Each row of a before or after table is a point. One or more steps were done to the points. Then noise was added and the rows were shuffled. The steps act on columns, c1 being the first. Write out the steps. A step turns or swaps two columns, mirrors them in a line or flattens them onto one, adds a multiple of one to another, or multiplies or shifts one. Angles are multiples of 10 degrees, from the lower column toward the higher: turns from -170 to 170, lines from 10 to 170 but not 90. Use the fewest steps. Two steps may share a column if one is a turn and the other turns, adds or multiplies; they go together, in the order done. Otherwise the lowest column goes first.

Before (10 x 2):
[[ 23 -45]
 [ 21  -9]
 [ 47 -19]
 [ 72   6]
 [-18 -16]
 [  7  -5]
 [-12   5]
 [ 26 -25]
 [-27 -11]
 [-34 -13]]
After, 10 rows:
[[ -5  36]
 [-12  -7]
 [-19 -73]
 [-49 -13]
 [-29 -36]
 [-16 -16]
 [-35 -17]
 [  1  28]
 [  9   7]
 [ -6  25]]
Steps: turn c1 and c2 by -110 degrees

Before, 11 rows:
[[ 29 -15 -15  -4  51  17  -6 -30]
 [ 18   6  26  33 -49   7  19 -10]
 [ -1  15  -6   2 -48 -17  -7   1]
 [-19  57   2 -35  50  12  -6   0]
 [ 17  -7 -13  55  -8 -30  24   0]
 [ -1   0 -19  69 -62  36   5  -2]
 [ -1  -7 -23  -8  28  69  69  -7]
 [-33  32 -17  24  31 -20 -11 -42]
 [ -8  -8  13  19  37 -12   9  30]
 [  3  -4 -39  16   2  35  35  -1]
 [-18 -33  18  39 -46 -26   5   7]]
After:
[[-20 -32  -4 -58  19 -27  18   5]
 [ 19   6   4 -55  25   6  30  -8]
 [-33  30  -3  -5 -40 -21 -19 -41]
 [ -7  -9   3   5 -46 -14  19  26]
 [-17  61  -8  55 -27  14  -4  -2]
 [  2  -4  48 -13  -8  33 -17  -2]
 [  0   2  14 -91  17  35 -16  -1]
 [ 30 -16   0  29 -42  17 -17 -31]
 [  2  14  -4 -24  41 -16  -6  -3]
 [ 17  -4  28 -51 -19 -29  -3   0]
 [  0  -9  71  19 -22  69  15  -7]]
Steps: mirror c3 and c7 in the line at 60 degrees; turn c4 and c5 by -150 degrees

Before, 13 rows:
[[ 36  37 -25 -16   5  24   9 -13  -2 -12 -32 -38]
 [-15  41  14 -11  -2  11   1 -15 -40  -2  -9  35]
 [ -9  -6 -20 -17  10 -43 -14  -6  29 -28  12  34]
 [ -7 -13 -22 -15   9   9 -16 -15 -34   2   7   5]
 [ -4 -15 -18  10  24 -23 -42  62  -9 -14 -52  28]
 [-27  30 -16  17   6   8  10  -3  18  -1  10   5]
 [ -5  -7  -6  48  -6  24   9   9 -15 -24   9  34]
 [ -6 -16   6 -13  12 -51  15 -11  12   3  -7  27]
 [  2 -10 -18  43  34  12  -7 -24  16 -19  -1  24]
 [-19  13  95   5 -12  -8   3  15  -8 -15  17   8]
 [ 28  -7 -16 -13  -1  17 -22  15  24  19   4  10]
 [ -8  -2   3  -8  27   8   9  29  28 -20  -3  19]
 [-17  -3  42  -8 -40  28   5 -21  23   0  -8  12]]
After, 13 rows:
[[ 15  42   1  10   0  13   2 -16 -38  14   9  35]
 [ 22   8 -15  10 -11  -7   3  15  -9  95 -15   8]
 [  7   1 -19  -8  28   7   7  27  29   0   5  20]
 [ 12   4 -29 -17   9 -44 -13  -6  30 -19 -11  38]
 [ 15  -2  -1  -7 -41  27   5 -20  22  44   9  11]
 [  6 -30 -26  36  -4  21   8   7 -16  -7  -8  36]
 [ -4 -31 -19  32  33  14  -5 -24  17 -20  -1  23]
 [  6  -4   3 -18   8   9 -15 -15 -37 -21  -6   4]
 [-42  40 -13   5   5  23   8 -14  -4 -24  24 -39]
 [  3  -5   2 -20  11 -53  15 -11  13   6   9  26]
 [ 29  17  -3  30   7   9   9  -3  19 -18  -7   5]
 [-27  -1  18 -18  -1  15 -23  15  26 -18 -10  11]
 [ -6 -15 -14   2  25 -24 -41  63 -11 -19  53  29]]
Steps: turn c1 and c11 by -170 degrees; turn c2 and c4 by 30 degrees; swap c3 and c10

Before (10 x 24):
[[ 21 -20 -46  -8  34  15   5  28   9   2  -2 -12 -49   0  -2 -15  38  23
   12 -24  14   7  -3  -6]
 [ 43 -11 -41  40 -22 -24 -49  11  28 -25 -33  41  13   6  23 -16  53  40
   18  37  22  28  18 -11]
 [ 18 -22  -4  50   3 -21 -18   5  10   6 -22  33  -5  18  40 -13  63   0
   31 -14  52  19   8  15]
 [ 32 -63  16 -24  -5 -21  12 -13  -4  31  34  16  14 -20  17   7  -8  25
  -12  17   3  -6 -49  60]
 [ 13 -46   9 -15 -29 -39   8 -29 -34  19 -21  28  24  37  29  27 -15  37
  -31   3  -7   1 -28  42]
 [-13 -61  17  -1  46 -17  -6 -18 -15  47  49 -27 -25 -22 -30  12 -14  59
  -20  -1 -36 -39 -18  53]
 [ 11 -32  20 -18  18   5  -5  -2 -41  59  25 -19 -17 -22 -10  13   4  37
   39 -11 -30 -11 -33  22]
 [ 16 -51 -11  25  11  25  12 -37   7  43  31 -27 -48  -6 -17   3  16  44
   12   2 -27   2 -31  22]
 [ 39  -2 -31  22   5  -1  -3   6  21  -4  12  14   6  32 -15  -2  52 -12
   21  -6   9  -9  13 -18]
 [ 51 -10 -22  28 -31  -3 -19  10  29 -21 -55   7  20  24   3  -2  36  14
   28   7  61  14  36  24]]
After (10 x 24):
[[ 42 -12 -42  41 -23 -79 -33 -20 -21 -26 -33  81  15   7  24 -19  51  40
   18  38  22  27  19 -13]
 [ 17 -52 -12  26   9  22  25  33 -19  42  32 -54 -47  -4 -17   4  18  44
   11   4 -28   1 -32  22]
 [ 32 -63  15 -23  -4 -47  14  12   0  29  32  34  16 -19  16   7  -7  25
  -13  17   2  -7 -50  61]
 [ 52 -11 -21  28 -30 -16  -2 -20 -24 -19 -56  15  19  24   3  -2  36  13
   29   8  61  14  35  24]
 [ 13 -45   7 -16 -29 -43  -7  37  21  19 -22  56  24  38  29  27 -17  35
  -32   3  -6   1 -29  42]
 [ 20 -21 -46  -9  33  51   4 -29   0   4  -1 -25 -50  -1  -2 -16  38  25
   14 -24  13   7  -3  -5]
 [ 18 -21  -4  51   3   0 -12  -8  -7   6 -21  66  -6  17  40 -13  63   0
   30 -15  52  20   8  16]
 [-15 -64  18  -1  46 -15 -10  21   8  47  49 -54 -24 -25 -30  12 -15  57
  -19  -1 -36 -38 -18  54]
 [ 41  -1 -32  23   4   8  11 -12 -18  -4  11  29   8  32 -15  -4  51 -13
   21  -6   8  -8  13 -19]
 [ 11 -34  21 -20  17  22 -32  17  38  59  22 -38 -17 -23  -9  11   4  37
   39  -9 -30 -12 -35  21]]
Steps: add -1.5 times c20 to c6; turn c8 and c9 by 160 degrees; add -0.7 times c9 to c7; multiply c12 by 2
